Every row gives one point. The last column is the point's height on a tilted bowl or saddle (a function of degree 2), plus a little noise. Count its main directions that bend up, bend down and stay straight.

Points (16 x 4):
[[ -3.6 -39.7   4.1 -17.8]
 [ 29.7 -21.1  21.8  -4.1]
 [  9.2 -25.7  -3.4 -11.6]
 [ 21.8  16.5   0.7 -12.8]
 [  6.9  12.1  -9.4 -10.9]
 [  5.6 -17.5  12.4  -7.8]
 [ 14.4  37.0  17.2 -17.0]
 [ 14.6  -0.4  -1.1  -8.8]
 [  0.4  -3.8 -10.2  -7.4]
 [-21.6  42.8   2.4 -31.9]
 [-13.0  -5.8 -31.9   2.2]
 [  0.2  21.3 -20.3 -12.2]
 [ -1.2 -11.2  12.9  -7.7]
 [  5.2  72.8  -4.4 -58.7]
 [  9.6  -3.5   1.9  -8.0]
 [-17.2  35.1  -7.0 -23.5]]
Directions: 1 up, 2 down, 0 straight

Points:
[[ -7.2 -12.9  -0.7 -10.9  -1.4]
 [-18.9 -25.9  23.4  -4.1 -12.7]
 [ -2.4  23.3  14.7  28.0 -11.4]
 [ -5.2  -9.2 -21.9  -2.3  13.0]
 [ 27.1  25.4 -14.1  -5.0 -20.1]
 [  5.7 -10.8 -11.7  -5.8   2.3]
 [-27.4   9.5  37.9 -26.4  42.6]
 [-28.1  35.7 -35.3 -40.4   3.0]
 [  1.1   9.5 -23.2   9.0   5.7]
 [-50.5  13.6  41.3  33.4  49.1]
 [  5.6  14.2   9.5 -12.0  -1.8]
 [-29.0 -10.3   2.7  20.7  12.3]
 [ -9.5   0.4  -9.3  -1.1   5.9]
 [ -2.3   9.0   9.8   2.7   0.6]
 [  0.9  21.8 -14.9  12.6 -12.7]
 [ 17.7   8.4  37.2  -5.0  29.6]
 [  1.5  10.2  -4.1 -15.5  -2.9]
 [ 12.4 -11.1  54.9 -16.5  47.7]
 [-14.6 -19.6  -5.8  35.4   5.8]
 [ -9.3  17.6  11.9   0.3  -0.4]
 [ 26.5 -15.4   1.5 -18.1   1.9]
 [-24.4  24.2 -36.4 -27.7  17.1]]
Directions: 2 up, 1 down, 1 straight

Points (26 x 5):
[[-12.2 -20.8 -32.5 -18.0 -24.2]
 [ 11.0  19.2  -3.3 -17.8  -0.4]
 [-15.6 -39.6  30.5  -4.3 -23.6]
 [ -6.2  13.9   4.2 -17.8  -7.8]
 [ 12.8   0.4  -2.9  11.9  -5.1]
 [ -9.9  -7.1 -22.5   2.6  -2.5]
 [-19.0   6.7  16.1   6.6  -5.4]
 [-13.3 -24.5  26.0  -0.2  -7.1]
 [ 17.0 -18.2  40.0   0.5  -1.6]
 [  6.8  -4.6 -14.5  -5.1  -1.7]
 [ -2.3 -10.1 -19.2  22.5 -14.2]
 [-45.3  -6.4  16.2  25.7  -8.1]
 [  7.5   0.9  -3.4  -6.6   1.3]
 [ 11.2  -2.0 -10.9  40.5 -41.5]
 [-35.7 -13.5  -0.2 -11.8 -17.2]
 [  1.7  10.0  20.1 -37.5 -23.6]
 [-16.1 -11.0  -2.9  29.9 -11.2]
 [-48.4 -46.5  -1.2   2.3 -34.9]
 [  8.3  -0.3  39.6   1.4   1.7]
 [ -3.4  13.7 -19.9 -14.7  -1.1]
 [ -4.1 -11.0  37.1  12.0   0.5]
 [ -1.3  37.1  47.3  -8.2 -43.7]
 [ 12.6  25.5  14.8 -18.1  -6.9]
 [-37.5  -4.2 -27.0 -15.6 -16.9]
 [-20.0  -8.6  -2.5 -45.0 -53.5]
 [ -6.3   9.7 -34.0   7.8  -2.1]]
Directions: 0 up, 2 down, 2 straight

Points:
[[-15.2 -19.2 -13.5  25.5  -7.5]
 [-23.0 -17.7 -28.2  14.9  -6.2]
 [-14.2 -31.0 -14.4 -20.9 -17.2]
 [-12.3  12.0 -28.1 -19.6 -13.3]
 [ 16.6  -8.0  16.2  -6.1  -5.4]
 [  2.2 -13.5  17.4  -2.9  -5.1]
 [  1.5  -0.5  27.1  -3.9  -7.0]
 [ 17.7 -25.1   4.9  43.8 -21.5]
 [  3.2   4.7  -8.4  -6.3  -7.7]
 [-18.8  -9.2 -27.9 -20.6 -17.4]
 [ 21.5   7.4  14.6  40.9 -37.5]
 [-27.3  10.1  28.1   9.6 -11.0]
 [ 32.9  39.4   1.0  42.8 -56.9]
 [-45.9  -6.8  -3.1  22.3  -8.7]
 [-19.5  -2.0   6.6  -6.6  -7.7]
 [-24.9  20.3  18.0  18.8 -16.9]
 [ -4.0   0.1 -28.9 -17.3 -12.1]
 [ 40.5 -17.8  -4.8  -5.1  -4.0]
 [  8.9  15.7   5.9  18.5 -17.6]
 [ 10.7  23.9  17.0   5.0 -14.6]
 [-25.9  17.8  21.7   4.4 -11.1]
 [ 20.3  -7.0  23.8  24.5 -18.3]
 [ 26.4  38.2  10.8  28.1 -39.6]]
Directions: 0 up, 1 down, 3 straight

Points:
[[-28.2 -34.0 -10.1  -7.7  40.0   4.9  21.1]
 [ -8.3  -1.4  10.1  28.0  27.8 -29.0  -2.5]
 [  0.3  33.4   7.4 -10.4  -9.3 -12.4  -0.5]
 [ -1.6 -21.2   8.9  30.4   1.6 -13.3  -4.2]
 [ 13.4  -9.3  36.2 -30.7 -38.4  12.5  44.7]
 [-39.0  24.0 -26.2   4.0  -5.2 -30.7   7.9]
 [-27.2  -3.9  17.2  -5.0 -14.5  22.7  10.9]
 [ 42.0  15.8  27.3 -14.7  38.5  36.8  40.8]
 [-38.6  24.5 -11.9 -21.5   8.6 -29.7   2.5]
 [-11.3  17.4  -9.6 -18.7 -27.7 -23.3  28.5]
 [-23.2   0.4  -6.3  16.2  20.1  -3.2   0.2]
 [  8.0   6.2 -15.3   4.6  32.0 -26.6  12.6]
 [  5.8 -22.8  34.7 -13.5  45.3  10.7  43.8]
 [-12.7 -15.8   3.7  -9.5  23.8  -9.2   1.6]
 [ 15.4   4.4 -12.5  10.7  -7.2  34.8  14.8]
 [ 20.8  -0.3 -21.4 -20.2  -4.3  -4.4   3.4]
 [ 23.6  12.7   2.2  18.7  16.9   4.1   4.0]
 [-16.8 -12.2  -3.2 -34.6 -31.4   2.0  40.2]
 [ 12.1  -5.8  11.9  15.9  -2.8 -19.9  -8.7]
 [  5.8  -3.4 -28.4  -1.7   3.4   9.7   4.9]
 [-27.8   3.4  -5.6 -25.3 -17.3  21.4  24.5]
 [ -2.9 -28.8  29.1 -20.3   2.5   9.7  16.8]
 [  9.4  -7.7 -21.1  12.4  -4.3  -3.5   6.8]
 [ -0.3  16.4   4.0 -26.0 -30.4  -1.9  28.2]
 [  8.6 -24.4  -1.4  -9.4  29.0   4.1   8.5]
 [ -9.6 -21.8   2.0  28.5 -18.2   6.4  10.4]
 [-24.1  37.7  15.4 -22.5 -29.6  -1.5  14.2]
 [-18.0 -15.0  29.7  -4.2  15.2  -9.1  -8.0]
 [ -1.7  11.5  -9.8 -19.3  -2.0   7.9   6.5]
 [-20.2 -29.4 -53.0   8.5 -15.3  -2.2  30.8]
 [ -3.9  -7.1  -5.4  12.8   0.2  -8.6  -1.6]
 [  4.5 -30.2  -5.8  -5.6  -2.9  -3.8   0.8]
 [-24.2   6.8   3.9   7.5 -12.7  24.6   7.8]
 [-26.6 -35.9   3.5 -17.0   3.6 -41.7  -3.8]
 [ 28.4 -27.4  35.5   7.1  -5.5  10.5   1.5]
 [-27.2   8.3  30.8  -8.1   3.6  -5.0 -17.0]
 [ 10.9  -3.8  13.2  -8.6 -23.3   4.9   8.7]
 [-10.7  28.6   6.0   6.4   3.1   9.5  -7.6]
 [ 44.0 -10.6  50.5 -12.3 -19.3 -17.9   0.0]
 [-12.2 -18.8  -7.4  -8.7   4.5 -18.6  -1.7]
 [-26.6  37.9 -11.4  11.5 -20.4  -5.4   2.6]
 [ 35.8  31.7 -17.1   6.3 -32.5   9.7  24.5]
 [-14.8  42.5   4.1 -14.5 -13.7  11.8   3.7]
 [ 24.3 -15.3  19.7  -0.7  43.5  -7.2  22.4]
 [  7.9 -18.5 -37.2 -50.5  -0.5   1.2   6.5]
 [-10.9 -16.4  14.1 -60.5  29.0  36.1  69.1]]
Directions: 3 up, 1 down, 2 straight
